Each row is a point. Each copy is the shape, with its points in the same order, turned, moved and blurred by noise. Some copies are also mirrored. Which?

Shape (5 x 2):
[[ 37   8]
 [  9 -51]
 [-36 -75]
 [ 17  10]
 [ 21  13]]
Copy 1, 5 rows:
[[ 38 -26]
 [ 27  35]
 [ -8  75]
 [ 21 -25]
 [ 24 -30]]
Copy 1 is: mirrored
Copy 2 (5 x 2):
[[ 29  16]
 [ 49 -47]
 [ 21 -95]
 [ 23   5]
 [ 20  11]]
Copy 2 is: only turned
Copy 3:
[[-25 -17]
 [-60  36]
 [-54  86]
 [-13  -1]
 [-14  -4]]
Copy 3 is: only turned

Shape:
[[-37 -45  18]
 [ -2  13  15]
 [-17  21 -59]
 [-60 -17 -64]
 [ 22 -32   3]
 [ 73 -27  52]
 [ 16  32 -19]
 [ 27  13  25]]
Copy 1 (8 x 3):
[[ 34  10 -36]
 [ 11   1  25]
 [-42  59  12]
 [-18  81 -36]
 [-15 -31 -19]
 [  1 -94   9]
 [-26  10  36]
 [  2 -24  36]]
Copy 1 is: mirrored
Copy 2, 8 rows:
[[ 40 -54 -36]
 [ 21  -5   1]
 [  4 -46  65]
 [ 33 -95  46]
 [-15 -26 -18]
 [-38  31 -57]
 [ -5   7  36]
 [  3  18  -7]]
Copy 2 is: only turned
Copy 3:
[[  2  -2  65]
 [ 35  13   6]
 [-16  67  -5]
 [-45  80  39]
 [ -9 -18  11]
 [ 22 -76 -20]
 [ 18  29 -35]
 [ 36 -11 -12]]
Copy 3 is: only turned

Shape:
[[ 11 -30 -61  -5]
 [-14 -64  12  -6]
 [ 42  34 -85 -14]
 [ 26  62 -26 -10]
 [-62  58  -7  36]
 [ 66   3  17 -27]
 [  7 -15  -3  31]]
Copy 1:
[[-42 -56 -19 -38]
 [-44 -49  -6  42]
 [ -8 -25  -2 -95]
 [ 35   2   1 -50]
 [ 67 -23 -71   8]
 [ -5  -4  63  -4]
 [  6 -63   2  13]]
Copy 1 is: only turned
Copy 2:
[[-41  54  40 -23]
 [-51 -36  43 -33]
 [ 20  92   5   6]
 [ 43  41 -17  22]
 [ 14 -12  17  95]
 [ 11  10 -35 -51]
 [-37   5  -8   7]]
Copy 2 is: only turned
Copy 3, 7 rows:
[[-15 -16 -31  46]
 [-39 -28 -55 -24]
 [ 12  43  19  77]
 [  3  42  54  13]
 [ 68 -13  37 -34]
 [-67  38  24  -8]
 [-13 -31  15  -4]]
Copy 3 is: mirrored

Shape:
[[-68  -3 -58 -26  39 -18 -38 -18]
 [ 18 -73   8  32  -5  10  20   0]
 [ 52 -46   4 -20  -2  60  44  18]
 [-17  14 -43 -24   2 -11 -16 -25]
 [  8 -50 -36  -1 -60 -40  -7 -18]
 [ 80 -40  30   1 -45   6  11  11]
 [-15 -18 -33  12  74 -57 -37 -43]
 [-54  -5  -5 -20  28 -63  -5 -32]
 [ 59  14 -45 -31 -42  -7  58  34]
 [ 14  -4 -46   6 -40 -11  52 -10]
 [ 72 -44  52  -6 -23  25 -48  40]
 [ 43 -73  44 -28   1  10  12  61]
 [-66  29 -19  32  40 -29 -30   7]
 [ 24 -15  16 -15 -38  14  44 -30]]
Copy 1, 14 rows:
[[-11  20 -35  84  15  19  15  51]
 [ -6 -33  31 -12 -29  53 -24  -3]
 [-56 -24  43  -7 -18  48  -9 -59]
 [-12  12  -8  47  32  -2  -6  11]
 [  5  11  35   0  26  22 -65  35]
 [-34 -23  75 -44  -2  -2 -28 -30]
 [ 12 -39 -43  76 -23 -22 -18  52]
 [ 20  33 -21  70 -26 -17  -7  36]
 [-54  28  -7 -42  27  -6 -46 -44]
 [  2  20 -17 -18  26  26 -50 -29]
 [-69 -42  95 -26 -27   3  14  22]
 [-66  -8  71 -17 -69  27 -24   5]
 [ 23  11 -57  28 -15  -4  57  53]
 [  9  17  51   1  -6  19 -34 -48]]
Copy 1 is: only turned
Copy 2:
[[  0 -34 -16   1  -5 -35 -53  63]
 [-31  -3 -35 -60 -16  59  27 -31]
 [-20  30 -64   4 -32  52  35 -57]
 [-16  22  -5   1 -25 -35 -17  33]
 [-69 -11  -4 -53 -41 -25  23 -14]
 [-46  19   2 -12 -36  31  75 -69]
 [  7 -25  44 -32 -26  24 -65  43]
 [ 24 -33  18 -43 -12 -17 -14  41]
 [-31  63 -40  11 -91   0  64  -6]
 [-39  49 -33 -45 -51  -5  28  24]
 [-30 -39  13  40 -21  42  60 -76]
 [ 13 -27 -34   3 -52  47  61 -62]
 [  8 -36   5   3  -3   6 -11  88]
 [-17  51  -7 -42  -1   7  44 -25]]
Copy 2 is: mirrored
Copy 3, 14 rows:
[[-42 -86  -7   7   8 -50  -8  20]
 [ 50  36 -35  43  44 -22   6 -27]
 [ 62  52  24  77  35 -27 -18  18]
 [-35 -20  17   4 -14 -53 -16  10]
 [ -6  34 -41 -11  14 -45 -49 -31]
 [ 57  92  21  -7  29 -17 -16 -11]
 [-30 -42 -45 -23  14 -57  38  49]
 [  2 -56 -26 -33 -36 -39   2  14]
 [-15  79  17  41 -24  -7 -59  28]
 [-15  49  -9  47 -25 -28 -33 -17]
 [ 67  56  51 -28  84  -1  -6   8]
 [ 89  32   9  21  60  16 -35  32]
 [-37 -63  -3  -3  -5   3  34   1]
 [ 49  45  17  30 -30 -48 -15 -12]]
Copy 3 is: mirrored
Copy 4:
[[-21  43 -28 -44 -17  65  73  19]
 [ -6  51  25   6 -44  29 -69  25]
 [ 10  17  26  65 -75  -2 -42  10]
 [-28  38 -12  -5  -5  10  50   4]
 [-51  70  32   9  22  30 -18 -17]
 [ 18  28  39  58   0  -5 -77 -20]
 [ 27  89 -33 -71  -4  36  37   6]
 [-25  43 -19 -73 -21  29  26 -28]
 [-47  21 -38  76 -20 -26 -23 -33]
 [-65  40  -9  26 -16 -18 -31   6]
 [ 68  -2  45  52  12  42 -57  -5]
 [ 39   9  13  38 -52  54 -74 -34]
 [-17   4 -57 -72   3  41  23  34]
 [-25  12  39  19 -35 -35 -35 -14]]
Copy 4 is: mirrored

Shape (15 x 9):
[[ -3  61 -13 -12 -23  41  -9   8  11]
 [-57  -4 -12 -21   3  -3 -61  -7 -43]
 [ 35   8 -11 -78  31 -10  34   3 -27]
 [  8  -4 -11  17  37 -18  49  35 -43]
 [-22  12  26 -41 -17  19 -94   0  12]
 [ -8  71 -13 -31  21  17 -31 -22   5]
 [ 40  26 -18 -27  11 -24 -63  19  14]
 [ -5  23 -38  30 -13   7  29 -47  13]
 [-55  -8 -26  37   7  28 -13  12   6]
 [-20  15 -22  38  -3  18 -48   6  -7]
 [ 33   9  18  10   8  12  -9 -41  14]
 [ -9 -32   6  28 -19 -26 -36  57  70]
 [ -5  13  20  50 -14   0  -3 -23  57]
 [ 42  -6   2 -29  14   6 -39   0  -9]
 [  4  50 -22  59 -34 -13 -49  13  -9]]
Copy 1:
[[-41 -14 -10 -15   4 -21  34  46 -25]
 [  1 -23 -13  11 -32  74  -5  29  -3]
 [ 20  -6 -26 -33 -51 -55   2  -9  42]
 [ 34   4 -11  60 -18 -40  11   1  43]
 [-30 -45  36 -32 -31  61  20   9 -49]
 [-37 -38 -33 -14 -16 -13  -7  33 -41]
 [-48 -28  33 -13 -29  -3 -36  -4   0]
 [-25  19 -43  16  57 -16  13   3  -7]
 [ 16   6   8  39  32  31  16  48 -13]
 [-24 -27  20  36  21  31   8  31  -4]
 [-19 -33 -14   8  27 -17  18 -39 -14]
 [ -9  43  95  28  16  20  -5 -17 -30]
 [-26  12  12  40  47  -6  20 -24 -49]
 [-11 -44  12 -20 -18  -7  11 -22  16]
 [-85  -6  13  56   3  25   7  25   1]]
Copy 1 is: mirrored
Copy 2 (15 x 9):
[[ 13  -4 -31 -27  39   9   6   0  49]
 [ 45 -22 -16 -32 -46   1  39  -3 -23]
 [-58 -51 -17 -17  45 -26   8  31 -34]
 [-15 -19  25  47  23  16 -32  19 -45]
 [ 47  36 -54 -55 -19 -43  44   3   0]
 [ 11 -20 -17 -40  34  -8  19 -46  18]
 [ 11   7 -82 -14  17 -35  -7 -15 -30]
 [-38 -11  -9  -5 -10  24 -37 -33  43]
 [ 43  14  10 -16 -25  39 -34   1   8]
 [ 33  21 -29  -5 -16  31  -4 -19   2]
 [-45  43 -19 -18   3 -16 -13 -18  17]
 [ 46  52 -42   5 -21 -38 -86  27  -6]
 [ -2  57  -3  -3 -14 -17 -43 -24  41]
 [-21  21 -49 -25  10 -17  16   7 -33]
 [ 30  24 -60  37   1  22  -2 -42  29]]
Copy 2 is: mirrored
Copy 3:
[[ 38  -2 -40  14  24  23  37 -11  16]
 [-39  36  14  23 -47  17  42  -6  10]
 [ 33  40  -7  35  31 -81   5  19 -11]
 [ -6   6   3  45  39 -11 -26   6 -60]
 [  2  38 -40 -33 -61   8  50   9  22]
 [ 13  -6 -56  34  -9   0  45  27  30]
 [ -1  57 -69  -9  -7   1   2  45  14]
 [-10 -37   1  17  52  12 -13  -9  39]
 [ -7 -14  26   8   1  64  19   9  -8]
 [-27   8 -19   3   3  61  19  -1   1]
 [-16 -24 -31 -28  19 -24  11  12   7]
 [ 28  31 -18 -57 -25  58 -60  19 -13]
 [ -4 -57 -24 -39   6  31 -30   1  22]
 [-13  38 -42 -23  10 -28  17  21  -7]
 [-31  11 -57  12  12  68  -6 -26  12]]
Copy 3 is: mirrored

Shape, 14 rows:
[[ -7  16 -16   6   7  26  -4 -50  -7 -84   7]
 [ -7  14  -2 -28 -26 -12  -4  23  -2  14  16]
 [ -2  -9  13  -5 -30   5 -26  18 -15 -18  12]
 [ 12  -2 -15   4   8 -24   6  10 -18  18   9]
 [ 39  37  11   7 -16  18 -31  28   8   7  -8]
 [  7   2   1 -30 -21 -13 -32  27  -6  24 -43]
 [ -6  -8  11 -20   8  14 -12  18  -3  22  12]
 [  3 -11 -38 -30 -22   1 -38 -57 -13  21   9]
 [ 26  -3 -33 -31   2 -14 -25   4  39  16   5]
 [  6  17 -17 -21 -11   9 -24  19  13  12 -63]
 [-15   4 -62  24  13  -3 -15  19 -13  19  17]
 [-14   9  12  17 -25  -8 -24  -7   7  19   5]
 [  3  -9 -12 -28 -25  38  79   7  -7 -42  -7]
 [ 14  -6   6  95 -13   3 -46  14   4   2  14]]
Copy 1:
[[  9 -38  -3 -19   3  49  75 -11  29  14 -25]
 [ 10  -4  11 -10  22 -23 -24 -32   1  30  -3]
 [ 38 -13   0 -16  24 -18   8  -6  -4  25 -29]
 [-11 -14  26 -31   8 -26  -5   3  -1   6  12]
 [ 27  -1  10 -27 -21   8 -41  -1  12   2 -42]
 [  6  15  28  18   0 -34 -26 -13 -18   3 -38]
 [ 29 -17  10  -6  -6 -30 -11 -18  -3   9   8]
 [-18 -40  42 -12 -23 -41  33 -43  10  45 -34]
 [  1  18  27 -29 -21 -36   1 -52  22  -5 -10]
 [ -4  22  13  27 -27 -15 -16  -8   5  -7 -39]
 [-20 -19  13 -22   8 -49   4  17  58   8   7]
 [ -5 -31 -21 -26   2 -26 -13 -17  -4   7 -31]
 [  2  25  -6  -2  -3  46  27  12 -12  63  37]
 [ 17 -35 -33 -75  -7 -39  -4  44  17 -17 -56]]
Copy 1 is: mirrored
Copy 2:
[[  4  -9  41  14 -12 -12 -40  57  13  83  42]
 [-16 -26  -2   0 -37  15   4  15  11 -15 -10]
 [-21  -8 -23  26 -24  -9  -7  31  12   7  12]
 [ 19  12  11   3  -1  11 -12  18   5 -23  -3]
 [ -3 -44  -7  29 -18 -13  -9 -16 -30  -5  14]
 [-18 -18 -12  17 -13  17  34  28 -35 -29   4]
 [  5  -8  -8 -17 -26   0  21  12  10  -8  12]
 [ 48 -29 -25  -7 -14  14  -2  83 -12   6   7]
 [  3 -48   7 -29  -4  -6 -13  37 -15 -39  14]
 [-25 -27   2  -1  -9  14  20  24 -62  -8  21]
 [ 12  24   9 -24 -20  -9 -23  21 -19  -1 -37]
 [  4 -31 -23  10   4   8   6  17   3  18 -17]
 [-29  18  24 -16 -49  62 -35  16  20  21  70]
 [  2   0 -45  23  33 -48 -42 -20 -12  29 -24]]
Copy 2 is: mirrored
Copy 3, 14 rows:
[[ 31  13 -47  82 -28 -10 -28  10  32  -3 -31]
 [ 22  19  36   8  24   8  10  14  38 -23  13]
 [ -9  -7  19  35  13  -7   5  19  34  -9   2]
 [ 13  15   5 -14  12  17   3   3   3 -24 -12]
 [  6  15  22  16   9   1  68  17  27  15 -16]
 [-12  40  24   4  40  -6  33 -11  23   1  32]
 [ 19  -4  18   7   5  12  16  15   9  -9  37]
 [ 10  39  43  38 -24  23 -26 -37   2  -1   4]
 [ 13  54  15  14   8  60  15   9  16   7  13]
 [ 11  56   5  16  39 -14  37  -7  11  29  18]
 [ 19  46  20 -12  -4   0 -19  44 -17 -11 -18]
 [ 18   3  29  -4  -1  -1   2   1  39  18  -3]
 [ 62 -15 -30  63  71  10  -6   3   5 -31 -11]
 [-20 -22  19 -20 -20 -11  10  46  14  50 -57]]
Copy 3 is: mirrored
Copy 4:
[[ -3  -2  29  59 -10  27  57  17  58  21   5]
 [-12 -19 -22  -2  34   7  -5  23 -15  -9   4]
 [ -7 -21  21   3  34  -3 -13  17  16   4  12]
 [ 20  -3  -9  13  14  -6   7   4 -39   9   3]
 [-25  24  -2  12  13   8 -36  31  -4  26  44]
 [  3  -2 -32 -28  11  12 -40   0   5  19  19]
 [ -3  -6 -10  16  29 -19 -17  -6  -6 -19  22]
 [ 38  -5 -36  43  40  41  -8 -17  16  19 -22]
 [-21  36 -36   8  26  14  -4 -13 -10   6 -18]
 [ -6  18 -44 -25   2  14 -18   4  19  31  36]
 [ -3 -13 -32  28  38 -23  29 -18 -35  49  12]
 [  8  -7 -20  26  32 -21 -20  39   7  15  -3]
 [ 18   8  14 -18  25  29  74  23  15 -37  49]
 [  7  20  21  42  42 -61 -16  37  -5  73  17]]
Copy 4 is: only turned

Shape, 18 rows:
[[-40  33 -15   4  -2  22  12  16  -3  28 -30  35]
 [ 20 -37  18  33 -25  28   1  26   2  -5 -29  42]
 [ -8 -36  15 -34 -21 -10  17  29 -12 -31 -10  -4]
 [ -2  37  16  29  12  34  -2  15 -34 -26  39 -31]
 [-18  38 -43  30  -9  52 -46  14 -38  11  41 -10]
 [-25  34  -8 -47   8 -30 -24 -28 -10  33 -44 -34]
 [-26   8   9  -5 -28 -17 -17  32 -46  39 -25 -20]
 [ 10  35   5 -19 -44  -1 -63 -28 -14 -39 -16   2]
 [ -2 -49 -22 -19 -23  19   8 -20 -37  29 -42  41]
 [ -3 -18 -24   8 -14  45  18 -28  25 -43  45  -1]
 [-19  18  24  16 -29 -26   9 -51 -44  22 -11 -40]
 [-46 -34  42 -53 -59 -11 -40  20   9 -39  29  22]
 [-14  16 -41  19  15 -33   8   4 -35 -13 -37  -9]
 [-33  10 -22  25  25  -5  -2 -11   7   8 -23  39]
 [ -3  25 -35  26 -18  37  -9 -35  37   0  46 -23]
 [ 15  -3 -21 -22 -28 -19  17 -31   6  12  -8  47]
 [  8   3  -4   3  16  33   7 -39  38  22  29 -31]
 [  9 -13  10  -2 -37  43  21 -38  43   1 -16 -12]]
Copy 1, 18 rows:
[[ 21  21  15 -16   1  -8  17  20 -42 -20   3  60]
 [  6  32 -17  26  26 -29 -41 -25 -12 -60  -9  44]
 [-12  23 -48  -6   4  -6 -63  22  -6  -7  25  22]
 [ 18 -26 -26  -3  16  38  20   9   7 -50  32 -18]
 [ 41  22  18 -19  35  45  34  -1 -31 -40   9 -35]
 [  1  -5  -5 -51 -48 -22   6  11 -17  49 -12   2]
 [ 49  16 -24 -18 -14 -32  -9  -2 -37   9  31   0]
 [-44  -1 -28   7   1   0   6 -18 -46   6 -27 -35]
 [  1  68 -17 -34  41 -49 -17 -12  -4   4 -13  45]
 [-17  22 -12  10  48  40 -17  48  28 -42 -31   4]
 [ 23 -17 -37  -6   4 -54  30  27  14  20   0 -17]
 [-10  -3 -47  28  47  20 -82  20 -60  34  -2   9]
 [-16  18  20 -32 -20 -39   1  27  -5 -28  37  -6]
 [ -7   1  47 -18  12 -26  -2  19 -14 -23  -2  39]
 [ 17   9  18  16  15  44  17  39  19 -25 -51 -20]
 [-26  48   5  19  13 -22  -3  10   8  22 -11  38]
 [ 23  -5   2  -8   5  32   0  22  52 -12 -49  14]
 [  3  22 -39  13   4  -1 -11  25  21 -22 -70  32]]
Copy 1 is: only turned
Copy 2, 18 rows:
[[  4  58 -46   4  12  -1 -13 -27  11  -6 -22 -18]
 [ 19  -3  -9  30  57   4 -16  -3 -40  14 -51   3]
 [ 37   1  20  25  -1  21  11  12  11  -7 -28  44]
 [  1 -17  30  25 -34 -16 -46 -21  35  24 -39 -38]
 [-28  38  20  28  -3   4 -36   5  43  14 -37 -91]
 [-15  48 -35  20 -31 -34   4  37  38  -4  34  10]
 [ -1  57 -14  38  -3  -6  -7   7  39  50 -18  25]
 [-21 -18 -35  52 -28  -1  13  53  23  -3 -36 -28]
 [ 13  34 -31  27  48  49 -15  26 -21  10  16  11]
 [ 32 -31  34   1  -2  17   5   1  -9 -20  -8 -67]
 [  5  10 -25  38 -54 -13  -4  14  14  74  30  -6]
 [ 12 -16   3  52   8  41  79  -5  51  -8 -40  21]
 [ -4  61   2  21 -48  -8 -32  19 -25   1  -9   9]
 [ -9  42 -24  25  -3  -3 -11 -26 -28 -20   6 -21]
 [ -5  -9  18 -12  -6 -24   9  10   5   8   0 -95]
 [-13   4 -34 -16   4  27  20  24 -27   2   7  -1]
 [ 10 -19  18 -13   9 -42  -5  -1  20   2  38 -45]
 [ 48 -26 -21   0  24 -30  16  21  -5  11  16 -37]]
Copy 2 is: mirrored
Copy 3, 18 rows:
[[ 22  14 -21 -20   7  33 -32   6   5  -5 -23  39]
 [  0 -20 -35  24  15 -22   9 -12 -34 -16 -69  17]
 [ 30   2  -6  39  21   3  45  11  10  13 -23 -38]
 [ 26  -3  56 -27  38   4 -20   4 -53 -12 -31 -37]
 [ 16  14  62  -3  -2  45 -52 -41 -41 -29 -33   2]
 [ 33  12   3  -6   8  19 -19  -4  40 -55  58 -20]
 [ 77  23  -1  17   2   5  -3  -6   0 -52 -10  -8]
 [-17  32  18  12  70  -5 -13 -54  22 -42 -17 -23]
 [  9 -12 -60  51 -18  19 -28 -23  16  -4 -24 -16]
 [-47 -16  41  34  24  16  -9  -9 -39  48  -7 -18]
 [ 53  25 -15  19  36 -25 -54   1 -10 -19  39 -44]
 [ 36  34  19  30  29 -20  67 -58  19  37 -23 -21]
 [ 18   4  17  22  10   4 -43  46  32 -33 -28  -7]
 [ -5  -7  -2 -15  -8  -1 -42  18  25  -3 -21  29]
 [-34   2  48  15  20   9 -35 -19 -56   1  27   8]
 [  4 -32 -19  46  40  13 -19 -21  26   4   2  16]
 [-36 -33  19  -7   3   8 -15  -7 -45  -8  49 -13]
 [-35   1 -34  22  29  -4   0 -12 -39   8  26  -8]]
Copy 3 is: mirrored

Shape, 18 rows:
[[ -1 -20 -13  -9  28  54  -2  14  26  -8 -25 -11]
 [ 10  13 -20   9   2 -15 -21  11 -54 -43  61 -28]
 [-12  26 -28 -57  -2  23 -39 -33   6  37  28 -12]
 [ 18  36 -47  -2  -3 -37   7 -37  57 -17 -39  -9]
 [ -1 -32 -32  -8 -40 -30   4  40  28  20   6  -8]
 [ -3 -34  21  -4 -15   7 -13 -18   5 -23   8  27]
 [-15  16 -27  23  -8  -3  14   9  52  -3  -6  26]
 [ 41 -42  14 -14 -39 -19  11  14  49   0  25  48]
 [ -8 -50   2  -3  25 -13   2  25  64 -21  44 -28]
 [-36 -28 -13 -19  45 -23  -6  21  10  17  19 -12]
 [ 74   9  58   6 -76   9 -25 -33   2   0 -42   8]
 [ 13 -37 -32  34  19  17   7  41  38 -30   8  26]
 [-18  42  -8 -35 -22 -14 -51  94  14 -24 -16  -5]
 [ 75 -19 -26  24  39  -1  40 -14  46  28  27   6]
 [-12 -55 -27  38 -29  14  -1  10  -8 -11   9  56]
 [ 18  13   4  25  -9 -15  32 -30  38  47  58  11]
 [  0  -3  50  28   3  40 -86  22  28   7  21  33]
 [-25  54   4  62   9 -22  39  42 -33  12   9 -10]]
Copy 1:
[[  9  37 -28   5  43  10  22  -7   1  -6  -6  -1]
 [-85 -48 -18 -38  -6  15 -12  -5  15  10   7  34]
 [-26  23 -13  33 -11 -50  -5 -42 -42  16  29  49]
 [ 34 -14 -31 -18  65 -20 -24 -66   7  37  64  -6]
 [-24   8   8  -5  -9  10  30 -38  29  19  74 -36]
 [-29  -1  15  13  19 -27   0  -6  25  13  -6 -36]
 [ 26 -25 -19   8  27  -9  29 -13  12   2  55 -33]
 [-16 -10  42 -10  -6 -25  51 -58  47  29  21 -57]
 [  3   5 -11 -48 -18  21  21 -23 -21  23   1 -64]
 [ -7   5  -3   4 -13  38   8   1 -27  44  30 -18]
 [-30  12  52  13  50 -38 -33 -84  91 -24   2  -5]
 [ -3 -22 -21 -16  44  25  64  -5  15   3   8 -40]
 [-19  27  31 -57  21   0  20  24   9 -17  90  40]
 [ 29 -36 -28  -2  10  35  43 -95  11  37 -26 -18]
 [-53 -35  -2  37  34   1  50   4  39   7  22 -59]
 [ 17 -63  -4  16 -42 -14  12 -73   5  12  14 -19]
 [-15  -8  75   9  24 -14  22 -10 -26 -69 -15  -8]
 [ 12 -82 -19   3 -17  54 -22  12  41 -16  48  27]]
Copy 1 is: only turned
Copy 2, 18 rows:
[[ -2  -2 -21 -37  -1  21 -32   6   5 -23  16 -38]
 [-36   5  58  56  33 -20  -2 -26  11 -34  17 -28]
 [-35  53   5  24 -22  38 -63 -27 -14   9  -9  -7]
 [-15   1 -85  38  22  -6 -12  -7  33  37 -12 -16]
 [-52  14 -23 -22   3 -32  17 -46 -16  -4 -11   9]
 [ 17  24  20 -19  19  -1   1 -20  19  12  28  16]
 [ -8 -25 -31  -3   8   7  11 -27  -5  42  -7 -24]
 [-19  38  -2 -54   8   3  51 -35  34  30 -12  16]
 [  3   0 -10 -30 -36 -21   7 -73  42 -21   5 -39]
 [ -4  16 -14   5 -26  13   2 -63 -16 -34  35 -23]
 [-18  22  -1 -12  21  -1   7  72  52  29 -25  81]
 [-24 -26  -9 -48  16  -7  23 -25  20   5  36 -55]
 [-65 -66  -7  -1  27  39 -17 -56  -2 -40 -18  31]
 [-24  49 -28 -14 -26  -2  54  16  32  18  -3 -79]
 [-15   4  22 -46  33 -17  24 -21 -19  42  56  -7]
 [ -3  40   9  17 -41  -9  44 -12  -7  46 -33 -27]
 [-19 -36  55 -29 -43  44  -5  -5  32  24  33  27]
 [ -4 -54  17  57  10  -7  50   6 -58 -14 -14 -31]]
Copy 2 is: mirrored
